Rows are points. Before rounding, the points of a table are all equally far from one centre. They may lie mostly on one side of it. Write the centre, to within rounding.
(in the rows, 128 means zero)

Points, 9 rows:
[[174 150 166]
 [228 126 126]
 [145  64 137]
 [129  86 104]
 [133 149 123]
 [192 161 142]
 [206 142  93]
 [201 158 139]
 [191 160 146]]
Centre: [174 110 127]

Points:
[[166 104 132  95 222 146 170 164 162 111 154 133]
 [181  69 118 122 205 101 189 115 131  78 189 139]
 [175  85  75  81 223 127 141 102 159 118 151 142]
 [150 122  81  80 195 125 159 117 171 123 189 155]
 [167  94 116  99 226 137 169 118 154 115 197 142]
 [156  54 101  99 217  93 141 116 164  94 160 162]
 [176  72 132  87 197 106 157 130 162  60 148 137]
 [160  90 130  86 221  99 134 123 149  87 163 158]
 [144 102  87  99 224 128 177 112 168 119 171 122]
 [194  80 100  84 194 147 185 154 158 100 189 121]
 [195  65  84 101 216  90 170 149 161 105 162 133]
 [183 105  84  89 214 111 179 117 131  99 188 139]
 [137 106 108 110 214 116 160  92 104 111 194 130]
 [211  75  98  89 219 118 161 129 160 128 173 141]
 [169  95 107  70 211 100 134 107 114  83 147 126]
 [170  95 139  96 205 123 138  75 150 111 173 154]
 [168 107  87 110 217 150 145 110 156 131 193 161]
 [149  58 124  89 215 132 165 102 139  90 176 113]]
Centre: [161  85 106 122 158 123 145 133 134 122 154 130]

Points (29 x 24):
[[ 76 129 134 140 182 147 162 187  70 125 169  74 108 131 126 192  97  94
  127 144 109 222 133  85]
 [ 48  95 151 106 195 202 160  88  71 117 215  86 114 139 144 169 130  80
   96 182  76 119 154 157]
 [ 80 120 114 139 151 171 172 129  51  77 176 113 165 100 180 184 152  54
  106 180  87 218 182 114]
 [ 23 197 118 133 146 168  86 130  96 100 147 135 106 130 152 163 175  96
  104 166 120 183 137 168]
 [ 90 179 125 120 156 167 168 142  86 147 202  86  91 121 118 172 137 110
  118 158 101 239 151 124]
 [ 96 142 147 166 160 166 139 131  50 140 158 122 122 131 183 151 215 124
  107 220 129 213 155 142]
 [ 69 158 116 141 115 173 182 171  82 123 171 101 146 119  96 169 205 118
  125 183  93 219 159 145]
 [ 91 166 143 121 120 205 156  87  85 159 212 111 151 116 147 161 147 154
  113 183  55 178 172 131]
 [ 89  96 133 119 148 199 185 125  57 117 168 113  65 134 142 100 129 114
  107 141  88 186  98 112]
 [ 57 186 146 153 173 163 179 147  97 157 175  96 169 104 201 134 162  90
  152 178 150 217 143 124]
 [ 80 198 133  96 101 151 148 135 123  79 143 104 159  72 157 190 176 133
  118 144 137 166 146  99]
 [ 51 117  99 175 179 178 158 104  59 126 202 110  80 120 164 181 189  88
  129 187 126 198 129 143]
 [ 93 137 142 108 168 168 145 109  70 132 221  84 123 108 121  81 170 114
   81 196 116 186 155 129]
 [ 68 125 112 122 173 168 147 170  73 157 240 115 146  99 136 167 156  38
   88 130 141 168 175 156]
 [ 83 199 133 147 208 133 168  97  99 141 186 133 124 160 138 147 180  69
   79 154 124 164 207 117]
 [ 49 123 138 129 157 184 205 160 102 119 129 116 168 164 200 229 170  82
  147 147 118 219 158  94]
 [ 56 132 136 126 145 152 221 139  73 127 176 149 120  87 134 217 143 100
  105 166  98 189 177 171]
 [ 72 162 125 179 125 153 125 147  93 142 177 113 126 114 145 189 184 119
  112 220  83 220 166 152]
 [ 80 148 114 105 190 175 190 152  33 103 174 120 136 120 117 158 174  78
   59 142 106 184 154 132]
 [ 82 112 118 121 186 156 182  95  54 125 176 116 167 130 144 200 177 117
   91 133 159 234 143 180]
 [ 54 151 162 115 189 185 209 102 105 174 131 103  76 108 173 171 172 118
  108 174 141 177 189 118]
 [ 75 161 165 132 138 115 153 135  62 142 208 155 159 141 126 231 184  65
  121 194 119 188 175 109]
 [104 172 152 111 138 154 115 151  73 135 184 135 136  56  74 146 151  90
  135 133 149 206 154 137]
 [129 161 144 192 147 182 125 162 116 155 209 132 175  89 121 197 124 120
  118 194  97 184 141 152]
 [110 181 155 131 136 141 219 139  77 151 198 107 155 102 149 165 171 143
   86 163  94 158 125 117]
 [ 50 131 162 156 204 144 206 142 105 130 225 105 172 119 146 148 131 123
   84 167  65 187 154 108]
 [ 78 158 170 119 197 148 184 148  45 132 178 100 139 128 143 170 220  77
  149 145 115 204 134 160]
 [ 54 184 114 136 160 118 172 136 116 143 200 123 150  94 157 150 174 133
  142 209  96 192 162 173]
 [ 51 161  94 155 123 159 154 155  48 145 171 123 120 162 172 165 166 119
   98 137  73 170 155 149]]
Centre: [ 89 102 135 122 160 155 139 115 129 146 145 132 153 128 136 160 158  89
 127 155 113 159 133 116]

Points (29 x 24):
[[141 244 121  80 148  86 143 130 155 124 150 117 172 116 152  75 142 144
  116 119 151 138  89 164]
 [123 166 131  54 182  43 134 131 163 192 189 142 149 135 199 107 164 151
   99 150 193 158 137 118]
 [134 165 170  72 112  96 149 224 157 138 202 121 129  64 204  68 126 149
  117 152 186 155 144 167]
 [134 180 136  66 145  56 123 185 186 146 168  67 133 116 234 118 126 157
  132 153 192 140 156 163]
 [ 99 173 141  16 166 100 123 190 166 139 180 119 179 111 182  73 156 130
  117 145 124 171 117 219]
 [160 176 110  60 160  92 137 163 142 180 246  93 153 120 210  64 126 143
  114 150 126 140  89 151]
 [175 194 141  24 117 108 132 182 167 182 176  99 164 110 182  50 156 145
  142 120 200 121 137 130]
 [139 187 120 100 102  85 138 135 142 131 167  80 168 122 187  39 150 153
  136 119 183 144 141 192]
 [140 189 123  31 149  85 114 158 170 133 198 109 111 116 212  51 128 146
  151  91 189 143 124 182]
 [134 184 124  55 116  81 118 189 167 169 148 138 149  93 213 136 189 135
   88 126 186 181 132 120]
 [132 192 130  38 127  70 132 190 148 162 154 108 177  94 190  84 143 147
  139  80 186 183 143 185]
 [191 213 142 116  92 109 149 144 139 155 191  75 134 107 188  96 141 128
  106 125 157 134 161 150]
 [173 158 145  50 118 136 138 189 136 168 141 117 140 117 205  98 151 200
   73 118 162 115 155 160]
 [141 214 120  32 155  81 156 177 170 140 181 110 159 153 207  47 154 141
  113 125 168 130 157 166]
 [158 219 158  83 187 105 156 186 163 130 195  96 174 126 206 110 145 138
  140 113 149 136 138 159]
 [152 178 148  50 150  74 136 179 162 158 196 109 132  74 190  88 125 122
   70 133 150 147 185 190]
 [140 181 141 103 161 158 151 149 178 177 179 103 113  66 160  73 155 109
   81 103 150 137 188 161]
 [148 219 140  87 167 136 148 194 142 137 167 122 125  90 187  86 136 135
  127 150 226 129 152 150]
 [139 210 167  50 160  74 109 121  92 170 156 121 120 120 227 106 155 129
  158 144 137 172 135 147]
 [ 95 168 117  63 107 106 121 180  89 150 151 106 158  93 228 143 186 130
   77 164 117 177 129 120]
 [118 191 163  79 146  85 174 184 183 152 190 123 132  55 208  91 135 140
  148  96 145 172 158 185]
 [160 186 124  19 137  88 173 162 130 141 157 123 208 126 205  92 172 150
  106 143 164 183 137 118]
 [140 175 155  35 179 112 105 160 136 116 142 130 127 114 169  59 186 139
  106  75 180 165 113 156]
 [ 93 162 182  47 138 109 134 206  93 137 168 119 150  88 175 142 130 104
  126 157 212 156 115 135]
 [172 190 146  49 147  73 113 183 205 158 181  77 151  63 158  55 149 163
  126 129 134 181 126 156]
 [166 218 152  55 115  81 148 175 157 140 190 110 149 115 214  88 118 132
   88 154 137 154 133 170]
 [123 167 154  62 162  90 156 171 139 177 196 101 142  81 204  98 107 123
  125 114 132 182 168 221]
 [143 172 127  47 148 114 124 148 119 141 156  91 126 108 238 117 107 152
   75  95 144 119 167 172]
 [112 196 161  64 195  96 106 184 130 156 156  73 130 154 185  92 179 171
  118  91 166 123 118 157]]
Centre: [113 148 112  59 135 116 138 162 143 142 171 107 118 118 142 108 139 148
 147 139 130 155 150 122]
